Each row of a before or after table is a point. The points were changed in one or more steps. Then noise was added and the rows were shuffled. The steps act on columns, c1 being the first. What was done? A step turns or swaps two columns, mirrors them in a line or flattens them onto one, adds a multiple of one to another, or multiplies or shifts one. Angles are multiples of 10 degrees, from the lower column toward the higher: turns from -170 to 170, lines from 10 to 170 but not 90. Use the fewest steps. Two steps may share a column if one is a turn and the other turns, adds or multiplies; they go together, in the order done. Otherwise the lowest column goes first.
In the rows, 128 means zero.

Before:
195  129  64
71  151  106
126  168  116
172  168  70
83  193  179
199  160  138
83  122  139
92  114  129
211  107  135
94  187  150
After, 10 rows:
161  148  179
92  81  119
188  115  156
63  116  114
63  84  189
172  142  189
173  77  199
41  136  184
136  88  166
183  73  228
Steps: turn c1 and c2 by -170 degrees; shift c3 by 50

Before (14 x 8):
124  161  100  154  117  108  136  135
136  142  102  128  149  106  119  143
87  139  101  134  125  112  134  140
114  151  124  128  113  94  120  129
111  138  109  135  151  149  137  84
131  147  112  161  106  115  148  123
131  118  166  134  164  123  141  120
122  123  106  151  107  105  101  120
126  137  148  132  123  103  140  135
119  119  118  190  128  161  100  137
131  122  106  167  109  249  80  113
130  136  103  153  180  97  89  116
129  110  96  140  108  108  134  141
124  145  103  133  111  96  143  132
After:
134  147  111  160  126  116  148  121
100  140  102  135  128  110  132  141
117  150  126  126  114  93  118  129
116  138  108  134  157  150  139  84
136  142  101  127  149  104  117  145
127  106  100  141  115  109  134  140
126  136  104  152  192  97  87  116
128  114  163  136  167  125  141  121
119  120  116  192  157  161  98  139
125  145  104  137  116  96  144  130
122  122  106  151  119  104  100  126
128  137  148  131  123  103  145  135
132  120  108  167  130  247  81  115
125  160  102  151  128  109  137  135
Steps: multiply c1 by 0.7; add 0.5 times c4 to c5

Before, 10 rows:
109  138  156  136  126  138  119  125  79  123  68  141
130  154  108  99  130  105  136  139  95  157  96  141
121  60  114  177  131  147  116  135  114  150  141  114
113  109  124  113  123  8  113  129  80  130  142  113
130  142  122  111  129  159  125  87  120  149  106  137
102  155  110  119  180  95  120  126  87  99  126  138
114  131  129  128  175  155  102  139  202  139  99  125
112  125  114  99  116  134  121  143  151  131  133  136
103  127  135  101  157  161  125  135  121  144  108  99
197  143  112  103  130  135  88  113  87  124  141  136
After (10 x 12):
102  154  112  123  183  94  130  121  112  98  127  139
196  141  118  101  131  129  126  108  110  127  149  135
106  139  156  132  126  141  135  135  109  125  71  140
113  107  126  133  124  7  127  128  111  133  144  113
130  156  105  106  130  99  133  133  112  157  94  141
115  124  110  97  118  131  126  137  137  131  133  136
129  143  136  108  127  156  131  86  126  151  110  138
116  131  127  122  176  151  135  141  154  140  103  127
101  127  133  98  158  157  131  138  125  144  109  96
119  59  110  172  131  155  125  130  122  149  143  114
Steps: turn c3 and c8 by 20 degrees; turn c4 and c6 by 10 degrees; flatten c7 and c11 onto the line at 100 degrees; multiply c9 by 0.4

Before (10 x 20):
136  77  111  156  79  127  104  120  148  111  181  70  115  147  120  82  113  88  127  109
158  143  119  190  185  81  116  107  197  76  133  192  61  40  90  128  73  140  147  163
137  130  60  101  99  145  98  132  185  163  168  97  111  80  111  91  146  125  89  72
136  97  91  101  145  103  147  140  116  137  149  133  109  65  74  63  141  58  128  164
152  102  153  95  58  174  119  124  111  145  208  114  130  95  144  100  121  141  52  87
134  113  157  120  135  167  128  115  139  138  169  47  163  137  163  105  138  156  90  90
196  178  109  178  160  192  110  96  194  135  83  229  94  113  110  182  69  160  181  115
93  98  97  139  118  163  109  159  162  131  164  115  73  71  134  67  120  102  114  172
217  184  215  173  144  152  79  52  77  191  205  141  46  130  198  135  119  205  192  121
197  155  188  214  199  174  80  38  97  127  234  204  56  72  125  145  169  170  179  156
After, 10 rows:
162  139  115  191  197  85  115  108  195  77  46  175  63  108  165  131  72  141  150  88
139  101  93  106  132  103  145  141  116  139  67  144  107  96  169  66  148  59  128  76
195  151  185  213  219  172  80  42  95  123  89  186  55  9  156  143  145  170  177  123
93  96  96  141  113  165  105  160  160  127  78  118  74  86  166  63  107  104  113  132
196  177  112  183  236  190  112  98  196  136  106  144  95  171  114  182  57  163  181  108
153  104  150  98  101  178  117  126  110  147  112  61  129  39  88  97  116  139  48  145
135  111  154  117  49  163  132  115  135  142  145  149  162  85  94  107  136  157  93  161
219  182  213  171  143  155  77  54  78  189  140  146  42  54  117  133  92  207  191  199
133  132  60  99  94  146  98  130  183  166  79  105  106  81  71  90  129  126  92  115
138  77  106  158  62  125  100  123  150  116  159  90  114  78  106  83  101  90  130  119
Steps: mirror c5 and c12 in the line at 40 degrees; add 0.5 times c7 to c17; turn c11 and c14 by -80 degrees; swap c15 and c20
